Rows are points. The ring and each string are closed loops that go straight from each point to the next, and from the last back to the first. Before rounding, they use only three directions, however many columns there are. Count how often each string passes through the ring. Passing back the other way cancels.
In the rows, zero is written as 128.

Ring (8 x 3):
[[144 113 195]
 [175 106 166]
 [183  96 133]
 [168  95  98]
 [139 107  95]
 [109 112 120]
 [ 99 107 148]
 [108 105 183]]
String, 22 rows:
[[104  99 101]
 [ 88 131 123]
 [ 88 143 147]
 [118 112 150]
 [125  72 145]
 [ 99  76 160]
 [ 75 106 177]
 [ 94 130 167]
 [114 126 153]
 [127  95 141]
 [112  71 124]
 [100 115 101]
 [113 143  85]
 [133 141  97]
 [142 128 118]
 [144  85 126]
 [153  73  96]
 [162 100  64]
 [154 136  80]
 [143 124 109]
 [138  96 120]
 [131  78 114]]
Times through: 4
String (28 x 3):
[[155 100 141]
 [177 134 148]
 [201 126 155]
 [196 103 163]
 [178  83 166]
 [161  72 162]
 [163  90 191]
 [153 134 222]
 [139 139 234]
 [131  84 199]
 [134  79 164]
 [121  78 187]
 [104 102 219]
 [105 124 214]
 [114 145 203]
 [121 137 194]
 [119 128 217]
 [126 112 229]
 [141  80 196]
 [144  82 153]
 [147 101 158]
 [163  75 165]
 [189  97 176]
 [195 118 166]
 [179 126 153]
 [160 121 146]
 [150  81 139]
 [159  82 137]]
Times through: 0

Ring (9 x 9):
[[200  90 130  74 133 119  89 126 103]
 [202 106 142  58 157 118  89 105  94]
 [171 123 159  70 174 119  96  88 100]
 [133 129 172  94 167 122 106  89 109]
 [ 89 124 180 128 132 125 119 110 120]
 [ 79 111 173 147 110 126 121 129 129]
 [ 92  95 154 155  98 126 116 145 138]
 [136  81 131 137 103 124 102 150 137]
 [172  80 124 108 114 121  94 143 123]]
String, 26 rows:
[[ 95  86 131 178 113 126 107 147 168]
 [107  78 123 175 106 126 104 154 167]
 [133  87 130 142 122 124 100 139 146]
 [144  94 145 114 115 123 103 135 119]
 [151  92 133 120 130 122  97 131 133]
 [153  96 138 112 133 122  98 126 126]
 [163  96 151  87 111 121 103 133  98]
 [205  85 136  63 110 119  93 138  87]
 [243  83 120  43 135 116  80 127  86]
 [249  91 115  41 166 115  74 109  96]
 [226 103 145  31 146 116  87 109  71]
 [175 108 162  63 128 120 102 116  81]
 [163 109 158  80 137 120 102 113  97]
 [171 116 146  85 177 119  92  93 117]
 [177 131 145  79 222 118  86  64 126]
 [159 141 165  75 216 119  94  59 114]
 [138 135 185  74 160 121 110  86  89]
 [123 132 191  83 141 122 116  97  87]
 [ 97 138 188 112 160 124 117  88 114]
 [ 75 136 180 142 166 125 117  90 138]
 [ 83 123 167 150 154 125 114 103 146]
 [ 51 125 186 160 123 128 128 116 136]
 [ 56 117 190 152  94 128 131 133 121]
 [ 91 108 181 126  87 126 124 139 105]
 [115 103 162 124 109 124 113 132 117]
 [113  99 148 141 120 125 108 132 138]]
Times through: 1

Ring (6 x 14):
[[105  95 106 117 133 113  92 153 137 136 100 110 114 124]
 [ 90 165 138 147 155 137 120 141 173 138 116 146 137 147]
 [101 174 126 133 116 135 166 138 136 132 131 151 164 141]
 [123 139 120 125  91 125 172 129 110 126 130 128 159 122]
 [138  82 109 115  85 110 140 128  98 125 115  96 133 102]
 [128  53  88  98  98  98 101 149  98 130  99  86 111 102]]
String (16 x 14):
[[106 136 118 126 122 125 133 143 135 133 117 130 140 132]
 [102 127  99 109 115 117 129 156 120 134 114 129 140 132]
 [105 157 151 156 145 138 131 124 170 133 120 136 139 137]
 [ 86 177 170 177 187 149 101 126 215 140 114 148 126 152]
 [102 138 152 159 162 135 101 127 184 136 109 126 120 135]
 [113 119 135 142 136 126 113 130 154 133 111 117 124 125]
 [120 102 138 144 136 123 104 124 154 131 107 105 115 117]
 [133   7  57  69  81  79  81 166  67 130  87  65  97  90]
 [133  11  51  63  74  78  90 169  59 129  89  68 103  91]
 [120  73  81  91  94 100 115 158  92 131 104  99 124 111]
 [116 126 143 148 134 129 123 123 156 131 115 118 129 124]
 [111  78 115 124 140 111  77 145 146 135  95  99 101 118]
 [ 99 126 139 148 160 129  91 137 176 137 104 123 114 134]
 [ 81 143 120 132 163 127  90 159 171 142 104 139 122 147]
 [ 83 146 101 113 138 122 114 167 142 140 110 143 137 146]
 [105 140 123 131 127 127 132 140 142 133 117 132 140 133]]
Times through: 2

Ring, 8 rows:
[[169 147 126 166 128  84 128  93 132 116 140 160 111  65]
 [155 180 117 138 127 115 117 120 144 133 119 126 111  66]
 [130 185 116 105 125 147 109 150 154 144 102  87 118 112]
 [120 171 125  91 125 157 100 161 161 141  97  73 128 161]
 [108 117 137  95 123 144 117 154 148 124 115  81 134 215]
 [ 98  70 135 113 118 117 160 135 118 112 145 106 122 209]
 [107  57 131 136 117  93 180 113 102 106 162 133 111 173]
 [154 104 130 168 124  74 153  88 115 106 157 166 110  96]]
String, 23 rows:
[[151 183 125 122 129 132  95 135 159 134 105 106 125 110]
 [142 211 120 100 129 158  81 156 172 148  86  79 127 114]
 [110 189 114  80 124 170 107 173 159 152  90  59 120 141]
 [105 146 118  94 121 148 133 157 140 138 113  79 117 154]
 [127 135 128 117 124 126 125 135 141 126 122 106 122 149]
 [141 150 141 112 129 135  88 141 164 124 107  97 140 178]
 [124 139 151  86 129 158  72 164 176 124  94  67 155 249]
 [ 88  94 139  83 120 150 129 164 142 123 119  69 135 249]
 [ 74  73 125  93 114 135 174 153 113 123 140  83 115 213]
 [111 106 126 118 120 119 152 133 124 122 136 109 115 159]
 [128  93 142 130 123 107 132 121 133 109 139 122 129 186]
 [ 97  36 136 132 115  93 187 116  98 101 167 130 115 202]
 [ 85  11 127 141 110  78 224 106  74  98 187 144  99 181]
 [ 99  55 121 140 113  88 204 110  88 109 171 139  98 144]
 [124 100 125 139 120  99 160 114 115 115 149 133 110 131]
 [166 122 139 162 128  84 120  95 136 106 142 157 124 118]
 [191 121 138 195 130  53 128  65 126  98 158 194 117  67]
 [191 147 137 181 132  71 109  79 141 107 141 177 121  70]
 [160 146 133 148 128 101 112 109 144 117 129 139 123 110]
 [130 136 115 136 121 109 152 119 122 127 137 127 104  92]
 [144 166 110 140 124 110 141 117 129 134 129 130 101  56]
 [164 208 111 138 129 121 107 122 151 141 110 124 108  36]
 [163 214 118 127 131 133  88 132 164 142  99 111 119  66]]
Times through: 2

Ring:
[[146  97 133 155 160  86 137 154 120 139  74 121 129 184]
 [153  99 130 162 154  97 122 179 113 140  80 114 136 181]
 [152 108 130 144 131 117 110 174 106 136 107 119 142 143]
 [143 122 132 119 123 136 102 138 105 128 135 130 148 107]
 [129 135 135  95 128 147 100  83 110 119 157 145 152  82]
 [122 133 139  86 131 137 116  59 116 118 153 152 145  82]
 [127 114 141 102 131 105 143  84 122 128 119 147 128 115]
 [133 105 140 121 139  91 149 110 123 133  97 139 124 142]]
String (27 x 14):
[[143  89 138 148 150  68 161 147 126 142  64 127 116 184]
 [147  88 135 165 169  67 154 159 126 143  53 119 120 208]
 [146  98 130 172 193  84 131 148 124 137  62 116 134 215]
 [152  93 129 178 183  81 131 174 121 141  56 111 132 218]
 [148 106 127 168 188 101 114 152 118 134  78 114 143 200]
 [140 113 134 131 146 113 120 128 115 131 109 130 139 141]
 [149 101 134 140 127 100 131 167 112 139  95 123 132 148]
 [144 110 132 138 144 112 118 144 113 133 105 125 140 147]
 [147 115 128 149 163 122 101 148 111 131 106 120 150 159]
 [155 111 127 152 141 123  99 181 105 136 107 114 149 151]
 [161 103 130 141  96 120 110 210  98 142 113 115 140 121]
 [147 109 135 124 108 118 121 159 107 135 119 128 137 115]
 [148 115 134 114  94 131 111 161 102 134 136 130 142  92]
 [140 132 132 100 105 156  90 124 100 124 162 136 155  71]
 [137 126 136  98 104 141 107 116 105 126 152 140 146  77]
 [138 115 137 111 115 119 124 125 111 130 126 137 137 107]
 [131 125 138  92 108 134 117  99 110 125 149 145 141  78]
 [116 148 139  66 123 162  99  34 112 110 184 160 155  48]
 [113 149 137  74 147 158  98  20 116 108 175 159 157  68]
 [108 147 142  61 133 151 112   7 119 109 177 166 149  54]
 [119 127 144  75 111 124 137  55 119 121 150 159 133  71]
 [130 115 140 102 120 112 137  98 117 128 125 145 131 106]
 [132 117 137 114 140 114 127  99 118 127 120 140 137 123]
 [135 110 139 114 125 105 139 115 118 132 112 139 129 122]
 [133 101 143 111 119  87 160 112 123 135 100 143 118 127]
 [133  98 142 122 138  78 164 110 127 136  86 140 116 151]
 [134 101 138 138 165  81 151 112 128 134  79 133 124 175]]
Times through: 0
String, 28 rows:
[[120 121 145  79 109 114 146  63 121 124 140 158 127  79]
 [116 132 142  79 132 129 129  40 121 117 150 158 138  82]
 [120 133 138  95 150 132 117  52 120 117 143 151 145 102]
 [132 119 137 110 135 118 125  98 117 126 125 141 138 115]
 [134 112 140 107 116 109 137 112 116 131 121 142 130 109]
 [124 114 145  87 110 105 152  78 121 128 128 154 124  92]
 [123 112 145  94 122  98 155  75 125 128 118 152 122 108]
 [128 115 139 116 152 104 137  87 123 127 110 142 132 136]
 [135 113 136 126 150 108 129 111 119 130 108 135 136 142]
 [140 107 136 128 136 102 135 131 117 134 102 132 131 141]
 [140 108 133 144 167  99 128 127 120 132  90 127 136 170]
 [147  99 129 175 196  86 126 152 123 137  62 114 136 218]
 [159  85 130 183 165  73 138 203 118 147  49 106 127 217]
 [156  91 132 162 140  86 136 193 114 144  72 114 128 180]
 [145 107 133 139 141 106 124 148 114 135 100 125 136 149]
 [144 111 131 143 156 112 115 140 114 132 102 124 142 156]
 [155 103 127 170 168 104 111 180 112 138  81 110 143 189]
 [164  89 127 182 153  89 122 220 110 147  63 103 135 201]
 [160  89 130 168 139  87 132 207 112 146  69 110 130 185]
 [150  99 133 148 137  95 132 170 114 140  87 121 131 162]
 [141 112 132 139 157 110 119 130 116 131 102 127 140 155]
 [145 103 129 167 192  93 123 143 122 135  71 117 139 205]
 [147  88 134 168 174  66 153 159 126 143  51 118 121 213]
 [142  89 140 142 140  68 165 147 125 142  68 129 114 174]
 [138  99 140 123 124  87 154 130 121 137  94 136 121 139]
 [136 113 136 121 138 111 128 116 117 130 113 135 136 131]
 [137 112 137 119 132 110 130 119 116 131 114 136 134 126]
 [131 111 142  99 110 105 147 102 118 131 121 146 125 102]]
Times through: 1

Ring, 7 rows:
[[155 168 150 127 104 172  87 143 122 143 139 116 154 155]
 [160 182 184 139  84 184  76 172  94 147 138 135 159 172]
 [147 165 173 141  89 165 113 159  99 139 120 142 147 150]
 [128 124 111 122 120 128 171 103 139 126 107 126 118 105]
 [118  96  57 102 150 104 200  56 179 118 105 102 102  76]
 [120 101  54 100 154 109 186  54 186 120 110  93 109  80]
 [139 140 103 113 131 145 123 100 159 133 128  98 139 121]]
String, 29 rows:
[[127 126  97 116 132 129 156  91 160 126 112 106 128 104]
 [126 129 100 117 132 132 149  93 162 127 112 103 134 105]
 [119 116  70 107 150 120 159  66 188 122 110  85 131  89]
 [124 108  47  95 161 117 162  50 200 123 120  75 121  85]
 [137 117  63  97 149 128 152  68 178 129 131  89 117 103]
 [142 127  91 106 132 137 146  91 153 132 131 107 118 116]
 [139 150 130 125 116 152 118 122 139 134 122 112 146 131]
 [142 166 145 130 111 165  90 135 138 138 127 106 164 143]
 [150 165 135 122 115 168  84 129 141 141 138 101 159 148]
 [153 160 124 116 120 166  86 122 145 141 143  98 153 146]
 [148 137  99 107 129 147 128 100 150 136 138 104 127 127]
 [142 136 105 113 126 143 135 103 147 133 129 109 129 122]
 [137 145 121 122 121 148 123 113 147 133 122 107 144 125]
 [130 140 105 118 132 142 126  99 165 130 118  94 146 115]
 [118 116  63 105 155 120 155  61 196 122 112  77 133  87]
 [115  90  30  92 168 100 196  33 206 117 110  80 105  67]
 [123  84  31  89 162  98 210  37 190 118 115  95  88  70]
 [129 107  70 103 142 117 182  71 165 124 116 108 105  92]
 [125 127 103 120 129 129 157  95 156 126 108 110 130 103]
 [114 110  85 116 138 112 187  76 167 119  96 109 118  83]
 [111  93  68 110 143  99 217  62 169 115  93 115  98  70]
 [121  89  61 103 142  99 222  60 161 118 103 122  84  75]
 [130 106  81 108 133 116 193  79 150 124 112 122  98  94]
 [133 131 113 120 121 135 154 106 141 129 114 120 125 113]
 [126 137 126 129 117 137 148 113 141 127 105 120 137 113]
 [118 112  94 119 131 115 187  85 156 120  97 118 115  89]
 [113  86  53 103 150  94 224  51 175 115  97 112  90  66]
 [119  72  25  89 161  87 238  31 185 115 107 107  72  60]
 [127 106  70 104 142 115 185  70 166 123 114 108 105  90]]
Times through: 5
String, 26 rows:
[[152 197 219 158  69 190  67 197  80 146 122 146 178 176]
 [153 186 210 154  70 182  87 191  75 144 122 155 162 171]
 [147 147 147 129  99 152 137 138 107 136 123 142 126 138]
 [141 136 122 121 114 142 148 116 128 132 121 128 122 124]
 [138 122 111 118 116 130 176 106 126 129 115 136 105 112]
 [126 119 112 123 118 123 185 102 134 124 102 134 111 101]
 [116 111 100 122 127 113 195  89 150 119  93 125 112  88]
 [118  75  39  95 153  88 240  41 173 114 102 116  73  62]
 [132 102  67 101 141 114 192  69 160 124 118 114  95  92]
 [130 134 112 121 124 136 147 104 149 128 113 112 133 112]
 [120 124  96 118 135 125 160  87 166 124 105 103 132  97]
 [104  73  12  89 177  82 226  15 217 110  97  79  93  46]
 [116  73   7  82 176  87 221  15 210 114 111  82  84  55]
 [134 112  72 102 141 123 171  74 164 127 123 105 107  99]
 [135 136 109 118 125 140 139 103 150 131 120 109 133 117]
 [128 146 113 122 130 145 117 104 165 130 116  92 156 117]
 [133 154 120 123 127 153 102 112 162 133 121  91 162 126]
 [143 156 119 118 125 159  94 114 157 137 133  92 157 135]
 [152 146 109 110 124 155 111 110 145 139 142 104 135 136]
 [150 136 106 109 122 147 134 106 138 136 137 115 121 129]
 [145 165 152 132 105 165  98 141 126 139 126 117 157 146]
 [155 190 188 143  87 188  60 173 104 147 135 124 175 172]
 [170 193 195 140  78 196  56 184  86 152 148 136 165 186]
 [165 175 173 132  87 181  86 165  93 147 144 138 146 170]
 [152 147 133 121 108 155 127 128 119 138 133 129 127 140]
 [146 164 161 135  98 165 105 149 113 139 124 129 151 148]]
Times through: 4

Ring, 9 rows:
[[133 105 154 140 122 185 147 151 103 111 100 121 154 103]
 [121 121 154 153 134 159 155 153 119 119 126 122 138 110]
 [118 138 133 149 143 103 151 138 133 126 165 127 120 118]
 [125 150 106 139 135  62 137 121 151 132 186 126 117 122]
 [137 151  94 132 115  66 121 115 160 133 173 119 133 119]
 [151 138  89 119  97  88 108 111 151 127 146 115 152 112]
 [158 118  92 104 100 105 108 109 122 117 131 123 155 108]
 [155 105 106 103 109 126 117 117 100 110 120 128 153 106]
 [145  99 132 118 116 162 133 135  94 108 104 126 155 103]]
String (30 x 14):
[[134 122 140 144 112 162 138 145 129 119 112 114 155 106]
 [134 123 123 129 129 116 138 130 118 119 144 128 134 113]
 [121 121 140 139 148 121 155 140 108 117 152 134 121 115]
 [110 128 160 161 152 143 167 155 119 121 147 128 121 115]
 [113 135 160 169 133 158 159 159 140 126 132 115 137 112]
 [106 145 138 157 164  82 166 140 132 129 191 135  99 125]
 [112 148 110 136 173  26 157 118 126 129 224 147  82 131]
 [110 158 104 140 170  14 154 116 141 134 232 143  81 133]
 [122 152 120 153 129  90 141 133 158 133 170 118 126 119]
 [134 135 125 144 111 131 132 137 146 126 132 113 149 111]
 [136 133 108 127 126  88 130 121 132 124 161 127 131 116]
 [134 150  80 119 137  20 125 101 145 131 207 135 108 126]
 [138 138  95 120 127  63 126 111 135 126 175 130 125 119]
 [140 136 106 129 113  98 124 122 143 126 150 119 142 114]
 [142 138 115 141  93 133 118 132 159 128 123 105 163 108]
 [153 147  91 132  75 110 100 118 176 133 127  99 171 109]
 [159 139  67 103  96  55  97  95 149 127 162 120 147 115]
 [162 132  69  98  93  67  96  96 140 124 151 121 152 112]
 [165 124  79 101  84  98  95 103 136 121 128 116 165 107]
 [168 115  68  82  98  71  95  91 113 115 145 130 151 110]
 [155 115  84  92 119  72 113 100 104 114 156 137 135 113]
 [146 119 111 118 113 118 123 122 120 117 132 124 148 109]
 [143 120 126 133 103 151 126 135 129 119 112 114 161 105]
 [145 114 105 108 126  99 127 115 104 114 147 134 135 112]
 [152  95 111  96 124 124 126 116  79 104 125 139 143 107]
 [150  88 125 102 125 150 132 126  72 101 110 137 147 104]
 [143  97 125 108 133 133 137 126  80 106 127 139 137 108]
 [138 114 125 124 125 130 136 131 108 114 131 128 141 109]
 [135 113 146 142 112 178 139 148 119 115 101 115 159 103]
 [129 106 172 156 112 223 151 167 114 112  77 110 168  99]]
Times through: 0
String (26 x 14):
[[136 142  94 124 128  57 127 112 141 128 181 129 122 120]
 [138 133 120 139 106 129 127 133 145 125 130 112 153 110]
 [144 150  97 136  93  97 112 120 171 134 145 106 155 113]
 [152 150  77 120  91  68 101 105 168 133 157 111 152 115]
 [153 137  74 105 107  54 105  98 142 126 168 125 139 117]
 [147 128  94 113 115  83 118 111 128 121 154 127 139 114]
 [148 125 110 125  97 130 116 125 137 121 121 113 161 107]
 [167 114  85  97  84 114  97 106 124 116 116 118 169 104]
 [166 105  74  77 110  75 103  92  95 110 145 138 143 110]
 [153 109  91  93 124  82 118 104  96 111 151 139 134 112]
 [146 115 115 117 114 126 125 124 113 115 127 125 149 108]
 [147 108 134 129  99 177 126 140 116 113  92 114 169 101]
 [151  86 139 112 111 188 131 138  79 101  83 127 165  98]
 [142 100 155 138 102 213 137 154 106 109  73 112 175  97]
 [137 119 136 140 109 162 134 142 127 118 109 114 158 105]
 [135 115 131 130 125 138 139 135 111 115 128 126 142 109]
 [128 109 143 132 142 142 152 140  95 111 133 134 130 110]
 [134 123 126 132 125 125 137 133 121 119 138 125 139 111]
 [122 122 162 161 123 184 153 161 128 120 108 113 151 106]
 [110 129 172 173 138 177 166 167 131 123 124 116 137 110]
 [114 134 133 145 157  91 158 136 121 124 178 136 107 121]
 [129 132 113 128 142  78 141 122 121 122 174 135 116 119]
 [130 135 128 144 120 124 137 137 140 125 141 118 141 113]
 [120 151 126 157 128 100 142 137 159 133 164 116 129 118]
 [118 166  91 139 152   7 140 110 161 139 229 134  93 132]
 [128 157  86 128 140  20 130 106 153 135 211 133 105 128]]
Times through: 4

Ring (8 x 14):
[[119 121 148 177 105 112 125 111 148 139 107 107 160  96]
 [129 131 156 208 106 107 110 112 141 146 102 130 152  88]
 [126 143 164 222 113 105 104 117 130 151  77 157 131  86]
 [110 152 165 218 130 107 110 124 124 143  50 166 110  93]
 [ 86 156 154 197 157 112 125 130 128 121  37 143 100 106]
 [ 72 145 142 161 159 118 145 130 137 109  45 112 111 117]
 [ 73 128 138 130 139 122 157 125 144 113  60  94 128 121]
 [ 88 116 139 127 115 121 154 117 149 125  84  89 149 115]]
String (27 x 14):
[[ 87 129 145 149 127 118 145 122 141 125  66 110 132 112]
 [ 96 140 140 185 148 114 129 121 147 114  84  98 137 106]
 [ 88 126 134 149 136 118 146 119 153 112  91  78 149 114]
 [ 87  99 137  93  94 125 168 113 153 131  93  76 163 120]
 [ 99 102 146 113  84 121 155 112 147 144  90 100 159 111]
 [106 115 151 146  95 116 140 114 142 144  85 117 150 104]
 [127 110 154 162  77 112 128 107 146 155 110 117 168  94]
 [140 130 153 224 106 104 101 108 147 145 123 119 165  82]
 [124 148 149 237 141 105 101 116 145 126 104 117 145  88]
 [115 141 153 209 127 108 113 118 139 135  84 130 137  93]
 [125 151 153 242 140 104  98 118 140 130  95 130 138  86]
 [136 149 163 249 121 101  91 116 133 148  90 155 136  80]
 [126 153 154 248 142 103  96 118 139 131  93 133 136  85]
 [107 139 153 194 127 111 121 120 137 134  74 130 132  98]
 [125 131 166 196  94 108 114 115 130 159  76 158 136  89]
 [142 130 167 219  87 104 101 110 134 164  99 155 151  80]
 [149 135 156 243 106 101  91 107 146 148 128 127 166  76]
 [122 140 146 220 134 107 109 115 148 127 108 108 151  91]
 [111 140 145 205 138 110 117 118 146 123  95 107 144  97]
 [113 124 138 180 122 112 127 112 155 123 117  84 165 100]
 [102 134 144 179 132 113 130 119 145 124  86 105 141 104]
 [ 91 120 146 136 112 119 148 119 142 132  73 107 140 112]
 [ 86 119 147 128 112 120 153 120 140 132  65 111 135 115]
 [ 67 107 140  79 107 128 177 122 143 127  54  94 135 129]
 [ 62 119 132 101 136 126 172 124 149 108  62  76 134 129]
 [ 60 118 133  94 134 127 174 125 147 110  55  81 131 131]
 [ 70 113 145  92 108 126 171 123 138 131  46 109 128 125]]
Times through: 1
